Every row gives one point. The last column is the point's height on a tilted bowl or saddle (a function of degree 2), plus a little noise. Along how many of its main directions does it bend up, bend down or stay straight?
(in the rows, 128 means zero)

Points (16 x 4):
101, 122, 61, 174
152, 89, 169, 167
106, 151, 187, 177
171, 121, 209, 191
83, 90, 132, 156
174, 192, 173, 195
56, 40, 145, 161
128, 179, 140, 177
137, 138, 175, 175
127, 111, 152, 163
161, 178, 159, 183
96, 68, 114, 165
74, 69, 186, 162
157, 151, 78, 160
174, 43, 99, 153
80, 103, 168, 155
Directions: 2 up, 1 down, 0 straight

Points (24 x 5):
172, 108, 121, 111, 141
184, 173, 135, 104, 149
134, 68, 194, 117, 194
120, 73, 99, 154, 155
140, 95, 127, 111, 143
142, 69, 99, 125, 153
141, 149, 36, 162, 180
112, 124, 130, 110, 141
138, 117, 144, 146, 138
119, 119, 161, 121, 146
159, 178, 182, 148, 154
151, 100, 149, 129, 143
169, 144, 184, 138, 153
92, 95, 85, 115, 162
135, 89, 128, 198, 171
130, 160, 152, 95, 142
114, 132, 132, 140, 136
33, 134, 137, 183, 205
130, 113, 111, 99, 144
138, 80, 145, 7, 249
95, 75, 86, 122, 168
116, 128, 173, 188, 174
177, 73, 104, 128, 153
107, 90, 104, 148, 150
Directions: 4 up, 0 down, 0 straight

Points (39 x 7):
134, 161, 138, 159, 126, 98, 151
124, 125, 155, 140, 136, 136, 146
94, 104, 131, 103, 191, 56, 207
164, 133, 93, 179, 198, 192, 64
160, 137, 132, 196, 133, 88, 144
161, 76, 97, 130, 170, 79, 113
98, 153, 152, 109, 145, 162, 153
230, 87, 129, 75, 147, 145, 58
117, 79, 70, 174, 160, 196, 108
121, 167, 206, 73, 186, 74, 195
123, 136, 124, 139, 86, 147, 137
122, 225, 76, 168, 140, 166, 128
151, 71, 134, 101, 161, 108, 115
108, 144, 131, 92, 102, 142, 158
154, 76, 134, 31, 71, 176, 166
154, 96, 124, 124, 155, 99, 120
121, 112, 147, 143, 174, 167, 125
143, 136, 136, 239, 77, 78, 167
99, 146, 162, 119, 156, 201, 155
233, 151, 195, 120, 188, 151, 44
142, 158, 105, 112, 211, 104, 90
147, 125, 118, 127, 191, 135, 85
121, 126, 134, 141, 141, 117, 144
79, 188, 118, 168, 66, 164, 165
62, 176, 154, 127, 83, 100, 198
80, 146, 72, 117, 42, 117, 154
138, 154, 177, 196, 135, 102, 185
131, 106, 131, 115, 119, 7, 249
154, 118, 126, 80, 107, 127, 134
153, 105, 27, 148, 131, 129, 85
163, 158, 178, 144, 158, 120, 129
160, 119, 146, 127, 104, 88, 139
162, 143, 160, 100, 151, 101, 129
163, 102, 140, 110, 65, 93, 126
182, 95, 113, 66, 151, 84, 123
95, 52, 144, 162, 167, 146, 162
126, 104, 215, 127, 110, 136, 173
213, 148, 125, 135, 160, 63, 103
158, 154, 186, 102, 131, 147, 132
Directions: 2 up, 1 down, 3 straight

Points (69 x 9):
111, 129, 103, 122, 207, 99, 118, 172, 155
113, 180, 114, 152, 146, 106, 116, 136, 133
126, 166, 138, 47, 54, 129, 144, 170, 98
118, 160, 147, 113, 110, 165, 89, 141, 143
113, 170, 150, 135, 75, 35, 214, 135, 199
100, 117, 160, 87, 118, 146, 113, 138, 109
153, 133, 122, 152, 143, 155, 66, 87, 90
107, 103, 175, 85, 164, 150, 155, 160, 138
78, 95, 186, 199, 134, 146, 154, 129, 147
99, 135, 116, 122, 124, 55, 127, 165, 105
122, 128, 84, 122, 172, 145, 135, 48, 113
73, 142, 101, 134, 151, 72, 146, 63, 148
161, 172, 125, 113, 141, 173, 117, 141, 169
104, 124, 153, 150, 164, 137, 131, 149, 128
86, 184, 126, 112, 47, 195, 95, 124, 194
154, 68, 188, 129, 107, 138, 249, 153, 206
174, 171, 99, 107, 126, 117, 139, 132, 144
135, 94, 173, 181, 102, 98, 113, 129, 133
170, 94, 118, 188, 99, 139, 168, 166, 152
98, 84, 167, 86, 53, 37, 110, 127, 127
123, 169, 198, 100, 168, 50, 160, 168, 165
88, 103, 90, 117, 155, 205, 141, 136, 177
142, 139, 59, 97, 150, 140, 137, 99, 120
69, 98, 115, 103, 146, 148, 130, 153, 113
115, 100, 145, 131, 90, 96, 132, 144, 108
189, 151, 155, 87, 158, 124, 168, 95, 149
108, 147, 181, 183, 151, 104, 114, 156, 146
204, 149, 124, 163, 91, 150, 89, 184, 244
63, 101, 108, 165, 183, 124, 80, 87, 163
95, 137, 155, 199, 64, 109, 146, 95, 185
80, 185, 128, 97, 14, 161, 135, 110, 184
147, 124, 150, 80, 99, 114, 86, 118, 94
101, 104, 113, 145, 169, 138, 141, 96, 121
97, 170, 84, 89, 93, 188, 197, 63, 172
153, 102, 101, 71, 54, 127, 110, 67, 22
216, 119, 115, 107, 145, 39, 147, 91, 115
124, 152, 168, 97, 128, 73, 104, 155, 130
130, 80, 88, 122, 73, 73, 155, 159, 76
95, 134, 91, 170, 73, 133, 111, 112, 163
169, 175, 72, 140, 75, 154, 158, 166, 234
46, 77, 113, 90, 165, 162, 122, 128, 156
152, 137, 129, 147, 150, 172, 93, 140, 147
164, 153, 119, 96, 34, 196, 119, 150, 216
112, 69, 106, 115, 139, 170, 83, 194, 164
127, 88, 66, 106, 143, 179, 187, 171, 158
135, 75, 95, 94, 45, 94, 96, 217, 105
97, 117, 117, 169, 138, 66, 98, 128, 150
134, 139, 70, 120, 104, 143, 98, 133, 141
210, 190, 178, 106, 163, 217, 37, 111, 245
153, 113, 161, 103, 115, 111, 62, 162, 156
143, 88, 136, 212, 60, 97, 101, 103, 139
80, 190, 145, 114, 33, 86, 158, 70, 180
121, 202, 126, 109, 202, 175, 135, 129, 167
154, 129, 114, 162, 87, 170, 161, 144, 161
83, 195, 225, 148, 154, 109, 139, 212, 126
108, 145, 124, 124, 107, 139, 111, 178, 134
101, 81, 89, 108, 110, 116, 75, 74, 80
118, 168, 117, 55, 141, 88, 121, 158, 68
190, 158, 137, 57, 58, 156, 64, 108, 150
77, 174, 190, 100, 179, 136, 192, 79, 154
108, 128, 158, 160, 159, 93, 178, 175, 146
137, 135, 164, 106, 185, 84, 127, 93, 134
184, 104, 145, 84, 99, 145, 130, 115, 79
127, 182, 113, 144, 97, 181, 87, 124, 166
80, 109, 135, 162, 137, 170, 178, 184, 144
83, 177, 159, 100, 116, 171, 169, 146, 113
101, 114, 125, 234, 104, 137, 123, 96, 137
65, 117, 190, 167, 135, 121, 150, 40, 173
171, 95, 124, 168, 90, 136, 189, 235, 197
Directions: 5 up, 2 down, 1 straight

Points (76 x 9):
144, 113, 181, 137, 141, 109, 87, 141, 136
107, 58, 142, 122, 129, 159, 147, 54, 172
137, 117, 105, 157, 141, 139, 103, 126, 165
140, 118, 140, 117, 112, 141, 121, 63, 178
79, 98, 129, 146, 91, 140, 169, 127, 114
79, 135, 146, 136, 70, 83, 155, 90, 144
107, 104, 138, 148, 106, 176, 140, 146, 138
129, 50, 67, 213, 165, 135, 121, 137, 249
76, 145, 116, 84, 129, 130, 131, 150, 108
151, 185, 129, 190, 132, 84, 164, 179, 135
112, 84, 165, 122, 94, 173, 144, 158, 100
74, 145, 177, 111, 141, 143, 91, 142, 130
98, 139, 127, 112, 152, 82, 182, 152, 105
159, 124, 169, 132, 122, 175, 171, 114, 127
176, 41, 130, 149, 125, 89, 147, 167, 155
162, 152, 104, 110, 141, 129, 68, 168, 168
127, 106, 106, 150, 207, 141, 150, 125, 97
171, 118, 118, 83, 139, 195, 158, 136, 87
89, 112, 133, 85, 130, 92, 81, 79, 183
129, 165, 168, 110, 114, 191, 125, 100, 157
169, 125, 71, 107, 134, 115, 81, 147, 170
113, 128, 110, 82, 135, 117, 83, 169, 142
94, 152, 180, 128, 138, 80, 92, 82, 153
96, 176, 125, 72, 118, 124, 178, 194, 109
148, 165, 89, 128, 118, 68, 122, 123, 168
104, 109, 100, 148, 101, 105, 125, 143, 164
213, 145, 115, 138, 123, 135, 57, 112, 178
160, 168, 146, 141, 113, 103, 116, 141, 142
154, 92, 88, 105, 83, 118, 134, 96, 158
153, 178, 73, 181, 87, 125, 169, 69, 148
153, 143, 151, 87, 140, 99, 101, 126, 143
133, 122, 153, 154, 106, 159, 138, 89, 161
137, 122, 170, 111, 145, 130, 115, 167, 112
121, 143, 160, 96, 181, 131, 144, 95, 107
135, 97, 126, 113, 104, 133, 107, 138, 142
129, 182, 145, 80, 125, 123, 102, 108, 155
136, 89, 133, 135, 189, 171, 55, 117, 140
81, 145, 170, 210, 174, 135, 147, 107, 86
226, 174, 70, 109, 124, 159, 167, 121, 149
156, 103, 115, 126, 122, 125, 122, 151, 143
122, 110, 97, 158, 144, 144, 123, 141, 158
126, 138, 136, 80, 144, 152, 166, 138, 81
167, 110, 108, 135, 119, 107, 186, 77, 159
146, 140, 98, 128, 124, 101, 167, 130, 133
141, 148, 130, 201, 99, 180, 108, 108, 177
97, 146, 107, 64, 125, 169, 65, 153, 141
92, 139, 125, 119, 155, 110, 165, 167, 105
57, 130, 116, 132, 166, 96, 88, 108, 146
122, 91, 132, 124, 61, 120, 134, 117, 147
90, 122, 92, 113, 135, 86, 156, 59, 162
101, 161, 127, 111, 168, 153, 154, 113, 109
119, 155, 78, 136, 195, 124, 120, 169, 136
126, 135, 96, 116, 109, 101, 121, 150, 154
154, 116, 100, 129, 109, 120, 165, 120, 138
129, 109, 93, 139, 118, 177, 122, 98, 170
144, 152, 160, 146, 123, 120, 105, 151, 139
148, 109, 183, 115, 118, 196, 157, 165, 101
96, 117, 157, 123, 128, 119, 197, 176, 77
92, 165, 126, 105, 111, 126, 160, 138, 112
132, 140, 140, 169, 86, 158, 116, 164, 167
101, 95, 151, 130, 173, 106, 172, 70, 129
129, 108, 134, 158, 93, 67, 133, 213, 209
90, 210, 141, 177, 116, 146, 162, 174, 124
115, 137, 70, 124, 143, 135, 131, 153, 140
108, 98, 176, 133, 71, 110, 53, 85, 203
102, 7, 127, 94, 141, 117, 175, 79, 81
136, 93, 127, 149, 163, 81, 159, 131, 131
138, 145, 112, 121, 159, 118, 141, 122, 121
121, 111, 145, 148, 88, 86, 139, 196, 171
127, 164, 146, 108, 185, 77, 114, 143, 117
107, 98, 134, 91, 178, 137, 68, 188, 106
137, 41, 109, 60, 188, 104, 74, 144, 53
113, 122, 121, 138, 153, 145, 91, 151, 144
155, 160, 90, 122, 98, 110, 114, 80, 169
115, 133, 130, 148, 151, 182, 146, 98, 143
173, 117, 119, 101, 78, 144, 118, 114, 153
Directions: 3 up, 2 down, 3 straight

Points (74 x 9):
70, 224, 195, 159, 174, 62, 152, 117, 61
157, 196, 94, 237, 136, 182, 111, 163, 105
100, 66, 141, 103, 198, 10, 76, 200, 68
136, 27, 114, 91, 119, 128, 51, 76, 66
190, 174, 113, 152, 125, 106, 133, 137, 136
81, 116, 211, 106, 100, 158, 124, 118, 125
108, 79, 119, 134, 183, 173, 129, 46, 117
124, 166, 131, 200, 128, 148, 62, 107, 120
121, 119, 215, 97, 87, 56, 134, 113, 71
134, 180, 102, 117, 144, 117, 100, 187, 67
148, 105, 140, 70, 158, 177, 93, 117, 60
151, 106, 155, 130, 141, 170, 141, 107, 133
185, 153, 184, 87, 125, 199, 104, 140, 126
132, 128, 176, 169, 76, 122, 143, 160, 115
158, 98, 143, 173, 134, 98, 135, 56, 173
175, 117, 120, 148, 134, 113, 140, 67, 171
100, 172, 68, 53, 91, 117, 93, 124, 73
113, 138, 119, 151, 61, 147, 182, 119, 102
88, 32, 177, 97, 165, 175, 222, 125, 143
151, 211, 67, 155, 187, 146, 165, 100, 84
105, 109, 177, 156, 94, 125, 128, 155, 126
153, 133, 156, 72, 121, 162, 100, 91, 85
112, 133, 155, 118, 102, 155, 165, 115, 127
50, 103, 135, 101, 173, 210, 119, 124, 135
52, 153, 116, 136, 7, 130, 156, 84, 7
83, 129, 158, 155, 150, 127, 130, 109, 146
177, 80, 141, 52, 107, 130, 162, 174, 79
129, 147, 125, 113, 172, 114, 114, 59, 97
72, 153, 111, 145, 135, 128, 155, 109, 140
119, 97, 112, 138, 131, 167, 103, 116, 127
54, 155, 166, 130, 191, 136, 220, 141, 160
36, 144, 169, 49, 128, 160, 201, 133, 120
175, 178, 90, 133, 152, 140, 113, 56, 136
109, 136, 107, 128, 108, 153, 119, 156, 110
142, 146, 108, 172, 70, 119, 142, 193, 78
80, 102, 82, 205, 127, 98, 194, 116, 182
160, 109, 121, 81, 134, 188, 201, 97, 64
158, 172, 144, 155, 134, 172, 170, 152, 132
151, 147, 115, 166, 99, 99, 107, 180, 98
223, 105, 164, 82, 102, 77, 138, 165, 129
96, 75, 126, 135, 147, 152, 181, 78, 155
102, 133, 179, 107, 116, 121, 133, 124, 121
126, 129, 156, 132, 101, 67, 124, 178, 84
133, 118, 88, 77, 129, 167, 100, 111, 75
116, 103, 140, 115, 211, 55, 94, 161, 59
78, 124, 170, 153, 123, 139, 187, 171, 145
170, 136, 171, 109, 101, 157, 196, 85, 158
94, 145, 112, 130, 191, 113, 111, 181, 89
114, 102, 103, 156, 194, 142, 87, 140, 121
91, 102, 109, 79, 185, 89, 104, 104, 97
140, 128, 123, 84, 81, 117, 164, 103, 114
203, 191, 151, 138, 161, 117, 162, 183, 93
115, 152, 91, 93, 159, 116, 150, 135, 101
114, 120, 72, 154, 114, 58, 200, 129, 161
164, 191, 85, 128, 163, 111, 158, 111, 112
163, 193, 144, 101, 137, 169, 157, 183, 100
160, 178, 95, 72, 130, 120, 103, 152, 80
110, 75, 113, 157, 165, 141, 109, 106, 157
92, 159, 95, 8, 117, 95, 107, 109, 52
139, 130, 117, 72, 141, 124, 169, 91, 114
133, 202, 132, 140, 175, 179, 189, 131, 105
163, 103, 177, 146, 133, 99, 138, 112, 148
107, 111, 85, 223, 114, 134, 173, 180, 117
92, 154, 235, 213, 115, 89, 167, 23, 150
124, 74, 140, 126, 152, 170, 36, 118, 91
198, 95, 152, 121, 154, 171, 112, 128, 109
191, 106, 126, 92, 144, 55, 78, 146, 79
75, 81, 102, 159, 84, 83, 211, 180, 106
165, 150, 187, 92, 195, 83, 204, 117, 120
155, 137, 99, 119, 205, 140, 146, 207, 27
180, 174, 70, 108, 155, 165, 121, 149, 61
92, 73, 188, 111, 136, 96, 121, 89, 113
193, 164, 163, 137, 159, 117, 219, 193, 91
193, 47, 68, 146, 91, 166, 30, 196, 114
Directions: 2 up, 3 down, 3 straight
